Every row gives one point. Before rounding, the points of a table are all equally far from one centre. They may lie mostly on one side of it. Write the centre, to within rounding.
In the rows, 128 means zero.

Points, 6 rows:
[[111 186]
 [133 189]
 [ 92 160]
 [136 188]
 [ 92 149]
 [ 92 152]]
Centre: [126 155]

Points:
[[125 188  92 106]
 [127 146  82  58]
 [105 189 142 130]
 [156 142  97  84]
 [116 150  53 129]
 [ 73 147 143 168]
 [ 85 191 108 142]
 [132 186 116  94]
 [122 188 134  93]]
Centre: [ 92 128 114 108]

Points:
[[128 179 104 117 109 155  64 138 162]
 [102 128  85 114 109 173  41 151 160]
 [114  93  84 134 133 134  27 124 161]
 [114 137 115 117 160 109  51 108 167]
 [160 109 116 159  97 170  68 134 167]
 [116 133  86 103 151 168  38 151 166]
 [118 128  98 138 118 142  27 161 186]
 [158 129 124 107 156 111  38 173 135]
 [ 97 103 101 169 125 108  46 125 157]
 [125 102 107 123 176 162  58 131 184]
 [ 90 150 124  94 143 130  72 135 178]
 [102 128 123 163 149 144  59 105 133]]
Centre: [129 118 104 130 132 132  87 153 147]

Points, 17 rows:
[[108 171 176 140 180 123 117 120 135  76 121  70]
 [146 134 156 118 169  66 116  78 100  98 125  89]
 [ 96 175 194 114 159 109 191  79 121  71 123  86]
 [108 132 144 112 184  82 173 103 103 130  92  86]
 [120 127 180 120 193  95 149  77 143  97  81  87]
 [ 97 152 163  88 152 131 136 117 139  90 153  63]
 [122 151 175 122 184 109 136  77  94  67 130  90]
 [ 76 159 159 130 171 102 156  86  86  80 115  90]
 [ 97 186 165 106 212 110 134  98 121  90 106 101]
 [106 153 161 104 174  80 160 106 108  58  84  92]
 [ 99 110 149 118 157  78 154 102 147 116 108  62]
 [112 149 145 129 193 111 117  84 113  72  95  97]
 [ 76 167 188 120 203  84 144 117 110  73 160 152]
 [ 96 144 166 112 157 116 157  86 114  96  81  69]
 [ 89 201 186 124 177 103 176  96 115  70 117  96]
 [ 94 185 167  98 192  95 162  90 129  63 133  95]
 [115 177 173 132 214 113 138 133 117 106 142  92]]
Centre: [117 154 165 123 139 101 148 113 141 109 125 143]

Points (23 x 18):
[[105  94 107 114 148 174 148 139 180 155 140  74  72  55 161 143 208  97]
 [118 117 167 146 105 192 153 140 145 168 130  71  41 105 145 115 186 141]
 [161 131 139 141 155 157 189 125 163 127 134  80  89 119 112 137 190 156]
 [125  79 177 153 113 161 140 161 153 142 124  57  77 132 106 108 172 131]
 [165  50 131 144 137 172 154 191 157 164 126 136  88  99 145 110 157 215]
 [131 104 147 118 178 228 176 139 120 165 148  58  97 118 147  87 158 120]
 [162 125 146 132 125 167 133 172 142 156 107  72  40  97 139 127 123 159]
 [159  67 105 138 103 127 167 196 141 192 120  70  73  98 130 132 147 171]
 [ 96 122 132 157 130 169 168 132 152 136 141  79  65  20 125 150 181 164]
 [160 103 137 124 130 153 157 116 151 186 147  46 103  99 149 118 137  74]
 [146 133 189 115 154 184 136 120 109 134 170 109  78  76 134  96 130 116]
 [158 151 203 164 116 131 177 187 146 156 136 132  84 106 145  86 152 133]
 [ 94  64 119 104  86 142  70 203 172 142 142 100  87  76 165 136 142 124]
 [160 103  77  75 111 157 147 191 169 148 133  99  81  42 158  89 157 108]
 [138  90 135 162 178 171 183 159  93 181 142  69  81 103 125 171 147 170]
 [ 86 116 134  86 132 121 158 148 151 179  75  99  84  97 144  74 110 117]
 [139  90 157 105  66 145 144 187 101 204 125  88  78  50 145 104 120  98]
 [131 100 139 110 151 225 113 154 126 109 113 111  72 102 166 119 164  51]
 [138 121 156 126 135 142 163 162 136 188 174 106  73 116  94  99 185  95]
 [149  96 141 110 147 123 179 141 157 133 163  99  82 101 125 114 173  65]
 [158  86  97  86 145 102 157 140 164 153 102 100  96 109 139 148 177 103]
 [119  99  92  90 163 182 140 199 153 172 110  97  41 110 129 148 164 123]
 [ 99 105 128 163 147 179 201 124 148 171 141 133  66 116 187  75 172 158]]
Centre: [109 112 121 136 112 181 159 171 129 149 127 132 146  92 146 139 141 124]

Points (30 x 24):
[[126 149  86 124  98 110  56 125  86 137 114  63 135 148 187 115 144 159
  117 107 115 186 116 146]
 [120 146  94  89 130 154 148 126 142 157  62   7 147  80 111 119 144 166
   94 148 116 161 128 130]
 [111 168 111  66 122 153 138 142 125 180  56  42 174 119 199 102 142 141
   91 177 104 137 133 107]
 [135 133 113  87 154 104 101 154 113 188  91  69 139 102 130  81 136 205
  115 188  73 211 108 106]
 [146 147  78  77 110 115  99 176 120 173  99  40 163 110  88 103 145 157
   89 146  89 153 127 130]
 [106 141 120 107 125 146  70 166 107 152  67  73 164  78  99 160 129 160
   73 166 135 159 128 133]
 [124 132  88 101 137  86  71 134 103 171  96  86 139 124 137  80 106 158
   70 148 106 186  74 143]
 [117 158 126 131 110 118  87 142  79 192  97  76 157 119 160 107 133 172
  108 134  55 153  71 114]
 [122 120 112 140 120 125 152 153 164 174  36  59 178 122 147 113 126 172
   79 184 109 175 137 113]
 [148 168 119  91 120 115 105 190 107 165 100  76 179  95 111 135 114 148
   95 183  95 199 126 134]
 [120 131 117  53 111 149  98  76 138 157  91  29 160  87 120 113  83 161
  103 164  91 180 122  89]
 [134 159 109  43 136 133 104 147 114 188  96  87 190 124 102  93 125 150
   76 122  56 162 122 115]
 [158 136  65  79 100  93 116 157 102 179  93  76 167 120 101 108 109 120
  104 104 105 162 124 117]
 [123 127 122  60 124 119 122 160 139 154 100  68 188  91  97  74 100 148
   83 147 119 116  97 134]
 [116 140 111 131 142 166 133 148  94 126 114  41 199 114 141  91 138 147
   97 144  68 178  96 151]
 [147 153 118 122 120  79  98 128  96 119  95  34 201 100 120 101  91 127
  122 142  84 186 111 130]
 [158 164 108 120  92 133 103 129 134 174  82  55 182  78 101 118 132 158
   63 127  81 168 116 145]
 [145 154 108  94 119 147  91 178 122 136  40  57 164 105 128 119 132 166
   94 178 117 206  90 116]
 [107 114  84 101 114 115 122 169 131 188 102  50 164  88 131  93 134 143
   91 171 116 192 113 139]
 [105 180  95  88 156 115 153 139 133 147  48  78 163  89 106  89 119 110
  113 139 127 129 119 137]
 [113 172 106  70 147 136  82 155 149 138  87  73 182 115 135  96 126 207
   85 193  99 166 124 156]
 [136 111 134  34 153 105  94 145 121 174  78  62 197  85 152 106 150 161
   86 124 110 188  89  90]
 [124 151 147  96 174 110  88 124 106 187 116  75 197  85 143 121  84 144
   53 139  81 143 116 128]
 [114 136  83 119 133 135 140 164 140 147  70  32 188 125 130  92 105 167
   84 151 129 180 101 127]
 [ 78 142  68  79 122 119 126 152 103 160  86  83 157 146 127 121 129 183
  112 165 119 183 136 147]
 [160 150  64  62 145 115 105 138  99 180  89  48 194 109 140 124 122 140
  104 176  82 194 113 111]
 [106 143 134  95 114 141  97 171 146 147  94  44 163 148 144  89 102 113
   82 171  62 132 137 131]
 [133 136 102  47 144 138 160 139 124 179  52  71 144  86 119 132 158 168
   82 158 117 153 101  89]
 [126 169 146  93 140 117  86 167  92 134  61  45 134 118  99  96 155 145
   80 156 107 146  91 120]
 [160 124 140  73 126 153 107 169 125 135  77  21 169 116 143 113 117 199
  115 165 111 170 138 170]]
Centre: [145 130 123 106 144 131 104 121 128 139  94  93 155 111 151 109 133 153
 118 140 108 152 139 106]

Points, 29 rows:
[[ 93 119 138 111  79 146 149 133  78  96 128  88 181 118 168  94 164 169
   94  75 149 111 161 141]
 [136  83 145 118 117 107 156 120  94  21 135  67 175 120 180 114 171 175
   99  75 117 118 164 149]
 [ 98 114 192 128 131 124 160 135 101  34 128  71 173 121 160 128 182 178
   95  84 160 143 140 193]
 [137  97 152 113 144 125 141  98  92   7 103  97 163 122 175  99 172 124
   87  89 144  85 181 183]
 [ 95  84 140 119 115 110 144 133  89  62 113 101 187  89 178 121 125 181
   55  78 143 108 176 146]
 [137 128 136  99  85 118 128 123 102  37 120  75 175 115 185 140 191 180
   94 102 147 121 165 150]
 [115 119 139 101 151 123 139 107  80  17 114  93 176 122 140 162 180 173
   83  75 124 130 161 108]
 [119 115 131 101 111 131 118 138  97  60 163 116 175 153 187  97 115 160
   84  79 191 123 152 143]
 [141 114 176 168  95 132 145 112 108  34 119  99 169 124 154 120 185 185
   81 103 126  85 124 156]
 [105 125 138  97 115  95 148 103 139  54 113  93 172 162 164 122 201 163
   89  63 160 105 183 124]
 [116 140 168 134 118  97 144 138  87  58 130 115 195 144 162 113 174 172
   52  66 149  86 168 152]
 [143 129 151 148 148 125 135 131 116  38 138  98 159 135 170 117 176 188
   69 100 182  97 193 156]
 [167 123 183 139  92 111 167 121 106  79 143 126 160 105 129 105 180 192
   79 106 133 101 157 162]
 [135 135 135 126  92 126 125 113 117  56 128  91 185 131 128 123 172 170
  150  64 160  92 147 165]
 [112 108 156 124 106 126 129 110 104  38 137  64 147  91 176 133 154 176
   81  81 147 130 166 162]
 [122 133 108 132 152 111 165 144  86  52 135 127 176  88 125 115 134 190
   41  93 143 137 158 158]
 [148 145 201 148 104  96 133 136  89  41 138 113 162 116 167 121 151 187
   76  77 172 142 135 144]
 [151 137 171 112 104  76 142  56  95  76 119  78 141  95 134 141 155 135
   92  83 151 113 151 147]
 [ 76  91 143 125 110 109 162 162  79  26  86  90 156 109 168  68 159 156
   62 152 165 111 151 157]
 [152 100 162 131  93 137 135 113 109  40 125  80 175 150 161  97 122 164
   85  90 179  80 163 157]
 [151  94 143 127 112 148 104 120 123  33 119 142 157 136 114 145 154 167
   89  59 131 139 169 159]
 [149 136 155 108 104 134 136 113 101  50 137  75 163 118 149  80 139 167
  103  97 142  97 191 181]
 [141 127 176 133  96 124 142 105 114  34 122 114 151 119 128 114 185 185
   74  88 119  79 149 151]
 [114 133 132 118  86 125 136 104  90  63 116 102 180 132 149  85 149 184
   86  64 138 113 156 178]
 [134 103 149 131 133 168 134 125 142  58 159 126 164 110 139 111 148 170
   89  58 143 111 173 125]
 [134 128 166 139  84 109 143  94 118  74 124  84 188 133 171 133 195 175
   79  70 151 131 134 141]
 [ 93 127 167 129 123 152 112 148  81  58 120 111 180  95 179 126 159 187
   98  83 148 113 163 167]
 [139 143 182 131 117 105 119 129 117  12 117 106 186 134 159 137 188 187
   64 111 147 140 174 140]
 [124  88 142 122 135 107 131 118  84  41 147 108 175 128 159 140 185 199
   86  88 163 166 143 165]]
Centre: [127 116 148 124 140 105 146 141 118  74  98 114 157 132 142 117 146 126
 104 122 145 130 136 136]

Points (31 x 24):
[[ 89 162  77 106  68 159 118 152 107 143 149 122 122  47 112  98  89 163
  180 157 145 131 113 143]
 [ 52 168  88 143  48 170 118 188 114 154 176  87 130  72 128 149 112 175
  156 129 129 150 110 126]
 [ 50 137  99 133  58 150 124 191 124 131 109 102 115  79  80 101 107 112
  146 136  98 106 124  91]
 [ 33 154 115 109  74 158  74 194 103 154 142 133 117 120 121  69 128 151
  122 140 149 110 100 111]
 [ 84 151  77 119 110 155  98 177  86 175 136 130 111  44  96 119 105 141
  151 141 183 126 144 149]
 [ 58 175  96 119  76 131  53 150 110 150 157 162 135  64 150 104  88 128
  157 138 119 117 109 117]
 [ 59 169  99  81  59 119 102 189 113 138 141 130 109  79 113 106  74 143
  159 126 122 116 104 125]
 [ 50 165  94 109  67 142  75 146 112 145 167 150  93  86  94 136 105 109
  158 120 117 116 103 127]
 [ 57 176  66 124  49 160 132 161 147 137 109 135 132  72  74 119 111 131
  149 128 123 104 127 137]
 [ 78 160 113 155  34 170  96 140 101 121 126 160 111  79 128 119 128 114
  134 167 132 110  67 126]
 [ 67 190 106 112  49 188 122 128 114 162 174 163  98 117 121  96 134 152
  154 151  95 105 103 142]
 [  7 124  88 134  96 149 135 164 150 109 145 119 111  89 121 114 100 177
  137 149 120 139 117 136]
 [ 74 156  65 115  57 134  69 161 125 156 163 139 119 104  84  98 101 144
  107 142 122 110  91 135]
 [ 35 133  79 123  56 118 118 163 121 134 138 147 132  52 117 112 129 121
  140 133 101 128  97 131]
 [ 64 165 100 131  70 138 100 196 108 141 157 142 101  81  88 109 111  92
  172 139 128 110  83 117]
 [ 67 114  67 121  82 161 117 140 145 175 137 142 108  97 119 114  88  79
  145 133  84 130 102 155]
 [ 56 150  98 127  86 162 107 157 107 106 155 148 117  75 134 100 100 104
  149 154 104 137  83 110]
 [ 92 145  98 112  78 161 122 142 140 131 164 140 131  85 137  77  78 153
  159 131 111 107  67 120]
 [ 39 133  92 142  75 135 125 169 100 121 122 157 163  95  93 113  89 106
  102 159 112 136 102 134]
 [ 81 171 113 103  96 151 100 167  87 112 147 136  77  98  64 130 126 149
  129 133 145 131 104  92]
 [ 39 164 140 117  82 138  96 193 132 121 132 122 129  56 130 114 123 131
  173 140 107 127  76 102]
 [ 50 181  80  96  82 148  99 150 137 158 137 141 110  67 104 101 103 156
  134 127 106 113 123 104]
 [ 71 157  79 112  63 119  75 191 113 123 165 116 107  71 116 141 100 132
  160 132 112 115 106  97]
 [ 36 158 103 131  87 151 113 186 107 123 131 145 105  57 114 104 117 136
  171 160 110 146  92 110]
 [ 80 181  90  86  64 119  98 179 103 129 139  79 124 106 124 142  78 142
  184 176 133 136 127  98]
 [ 51 154 165  90  58 160 122 142 127 146 102 164 137 110 106 142 126 144
  202 160 121 154 115  91]
 [ 92 196  82 132  72 187 112 166 161 146 132 124 100  55 129 116  81 125
  132 153 107 134 103 131]
 [ 74 162 117  70  41 147 108 169 105 155 157 139 117  64 137 132 100 150
  131 112 142 113 127 114]
 [ 74 188  68 115  67 155  74 206 128 138 152 145 123 100 103 104  90 127
  146 126  90 130 105 129]
 [ 70 181 107 112  34 138 116 134 144 151  99 109 135  93 101 126  97 139
  162  90 110  94 109  98]
 [ 87 136 102  91  85 162 114 170 140 144 142 146 160  73 102 104 129 138
  197 117 173 139  93 117]]
Centre: [119 150 138 158  98 118 114 160 135 150 127 126 127 133 136 126 138 143
 145 140 122 137 151 150]

Points:
[[ 62 107 133 186 116 153  94 110 166 104 126 168 152 151 183 165 139  72
  180 119 141 140 141 117]
 [ 72 113  70 195 195 178 120 121 163 151  88 156 107 131 139 168 106  71
  159 112 165 134 113  89]
 [ 36 129 100 151 199 159 137  86 179 135  83 169 158 162 168 138 108 140
  111  69 150 149  95 110]
 [ 26 124 107 165 173 119 152 131 135 183  79 163 150 139 190 100 128  50
  123 105  95 188 121 104]
 [ 40 130 151 183 154 157 150 107 145 144 126 152 158 144 171 171 118 101
  195 113 155 149 150  71]
 [ 47 122 106 212 165 139 136 132 147 138 107 171 136 117 155 140 117 118
  190 132 158 116 129  85]
 [ 55 115 114 179 113 162 126 102 157 139  95 180 129 152 217 117 106  92
  176  94 121 176 101  77]
 [ 51  86 121 203 216 141 121  78 162 143 103 118 156 141 169 166 139 113
  146 126 151 159 117 103]
 [ 32 109 127 176 176 157 117  75 111 107 121 165 158 139 137 161  93 103
  148 106 123 119  89 109]
 [ 41 139 104 126 165 136  79 118 148 132  85 148 142 130 209 171  69 119
  128  78 119 151 122 158]
 [ 47 124 125 148 152 138 127 118 142 132 100 181 113 163 181 140 110  60
  159 106 191 154 128 114]
 [ 74 114 119 166 141 149 146 106 109 158  68 182 110 144 225 170  85 128
  152 114 146 132 119 107]
 [108  90 128 174 160 199 130 137 145 131 118 178 118 118 195 182  91  99
  134 118 184 146 128  75]
 [ 34 115 103 175 124 186 142 129 182 120 104 187 139 155 172 138 126  99
  124  89 116 109 102 106]
 [ 16 110 105 155 174 139 176  88 101 155 114 167 149 148 202 169 123 103
  137 102 121 143 105 106]
 [ 53 126 142 199 168 147 141 172 141 115 100 109 167 113 136 156  86  67
  141  88 147 144 151  96]
 [ 28 112 134 165 109 147  91 113 167 161 119 170 126 117 212 140 107 122
  170 121 101 180 121 138]
 [ 69 120 103 184 186 166  91 122 110 123 112 181 140  97 184 165  68  85
  171  67 141 137 105 119]
 [ 55 156 118 159 113 132 100  95 155 128  98 151 169 136 191 143 119  27
  142 115 127 168  86  90]
 [ 71 120 110 130 175 158  89  81 140 116  75 160 145 148 207 132  97 102
  166 110 121 125 103  79]
 [ 46 109 123 152 181 172 108 131 170 149  97 201 126 140 182 111 105  94
  155 121 149 147 149  82]
 [ 36 126 140 146 155 164 125 122 147 131  91 149 160 113 140 141  72 141
  178 121 114 128 126  67]
 [ 24 106  91 192 161 187 161  81 176 148 105 167 160 123 191 147 146 124
  149 100 138 156 100  89]
 [ 66 123 129 173 184 180 123 119 119 115  98 186 146 154 201 101 122  73
  175  83 139 123 122 127]
 [ 70 115 107 160 149 144 132 118 138  89 112 177 155 143 210 127 138  92
  160  47 164 136 135  88]
 [ 41 119 160 188 186 175 134 105 143 126 126 161 123 137 189 148  83  99
  170  92 130 167 102  88]
 [ 57 122 127 162 101 156 124 117 135 140 106 183 147 156 187 106  95  52
  146  59 154 142 113  99]
 [ 46 115 128 178 120 177 115 123 107 104  98 149 169 165 170 129 113  59
  155  85 149 159 126  92]
 [ 69 102 158 197 157 165 158 121 173 133 131 172 129 143 179 170  72  94
  153  98 157 152 159  96]
 [ 29 113 154 164 136 153 139 104 113 158  91 193 164 121 202 141  96 100
  151 124 123 133 141  91]]
Centre: [114 136 109 153 149 152 137 112 139 154 118 142 148 113 154 137 126 108
 127 101 118 165 127 126]

Points, 30 rows:
[[215 140 149 153  84 105 140  69 100 131 189 156 132 140  56 138 120  68
  125 146 140 163 156 159]
 [192 141 105 145 130 119 144  72 105 106 172 162 157 177  68 122  70  63
  140 128 154 158 118 131]
 [159 160 141 155  82 110 104  80 113 151 176 168 159 153  84 217  90  97
  138 136 157 104 163 123]
 [173 159  94 146 115 119  93 128  81 120 158 169 170 131 101 158  93  94
  150 154 104 151 161 151]
 [160 199  69 166 128 109 133  53 130 149 188 169 165 151 105 154  78 106
  114  87 143 194 119 144]
 [136 138 165 120 106  96 144  59  89 142 173 179 141 145  85 136  83  67
  141 104 170 193 124 143]
 [170 123 208 151 122  98 104  67 104 118 200 191 132 173  87 130  85  79
   95 113 158 135 133 132]
 [193 150 107 173  99  86 120  92 103 176 225 178 143 158  84 150 107  91
  147  95 144 164 137 141]
 [203 146 144 133  80  98 124  63 120 154 217 161 121 126 101 125  70  99
  122 158 127 155 169 165]
 [174 136 173 152 113  91 143  96 113 153 201 159 113 168  35 135 124 115
  124 147 152 116 159 156]
 [204 180 101 138 110 117 124  51  73 142 155 180 128 139  67 139 113  87
  134 154 155 141 139 112]
 [177 138 109 128  92 115 164  86  98 124 176 158 114 132  80 122  50  85
  144 115 152 131 138 157]
 [205 145 148 167 111  75 114 112 124 134 201 122 123 185  53 164 103  60
  118 141 136 135 146 131]
 [194 157 138 188 120  80 157  48  65 141 155 148 139 142  58 162 101 117
  100 162 132 150 147 133]
 [183 137 126 169 132  79 134  78 112  97 197 166 156 200 132 155  83  77
  115  92 175 140 110 134]
 [198 134 135 163  79  82 126  75  84 149 195 153 113 144  95 162 122  93
  168 150 155 169 158 136]
 [186 147 165 146  64 131 122  91  63 129 164 167 159 161  81 150 115  91
   76  88 150 147 127 137]
 [189 125 109 112  76  95 134  90 100 135 184 162  89 121  51 145  97  84
  126 125 104 139 150  96]
 [179 148 157 115 130 115 129  24 136 132 164 135 176 147  47 135 113  61
  127 109 153 179 161 124]
 [202 174 147 136 113 100 129  75  81 119 228 154 164 142 107 151 114  69
  130 101 144 174 162 132]
 [191 186 123 153 102 120 134 107  88 114 165 162 101 150  67  82 109 107
  121 137 154 158 157 132]
 [153 166 186 187  86 134 135  89  74 173 203 137 123  87  78 163  89  81
  126 118 156 139 123 148]
 [181 165 149 171  59  97 104  83 131 111 171 167 137 140  81 137  83  63
  139  85 167 168 126 132]
 [206 133 155 169 100 122 125  54  94 112 198 157 177 170  67 172 110 128
  122 117 169 151 123 129]
 [222 168  84 162  88 114 110  76  86 154 199 159 122 132 130 139 119  97
  132 144 134 148 158 160]
 [198 153 178 138  83 130 118 105  80 142 183 179 153 165 108 132 100  70
  120 148 175 131 145 117]
 [157 167 134 109  88 122 112  96 103 164 245 187 174 161 119 167 101  88
  114 135 104 146 136 128]
 [196 174  96 157 124 111 132  75 117 131 174 203 149 157  90 197 131 105
  126 122 169 154 156  96]
 [160 142 122 174 129  70  86  85 108 128 178 152 170 120 129 183  65  55
  157 141 150 171 104 132]
 [170 139 156 178  50  98 111  35 116 149 161 131 126 149  73 154 103 139
  141 128 166  96 131 148]]
Centre: [154 146 147 150 131 118 130  85 142 147 159 129 133 130 126 140 126 114
 115 120 115 140 111 114]
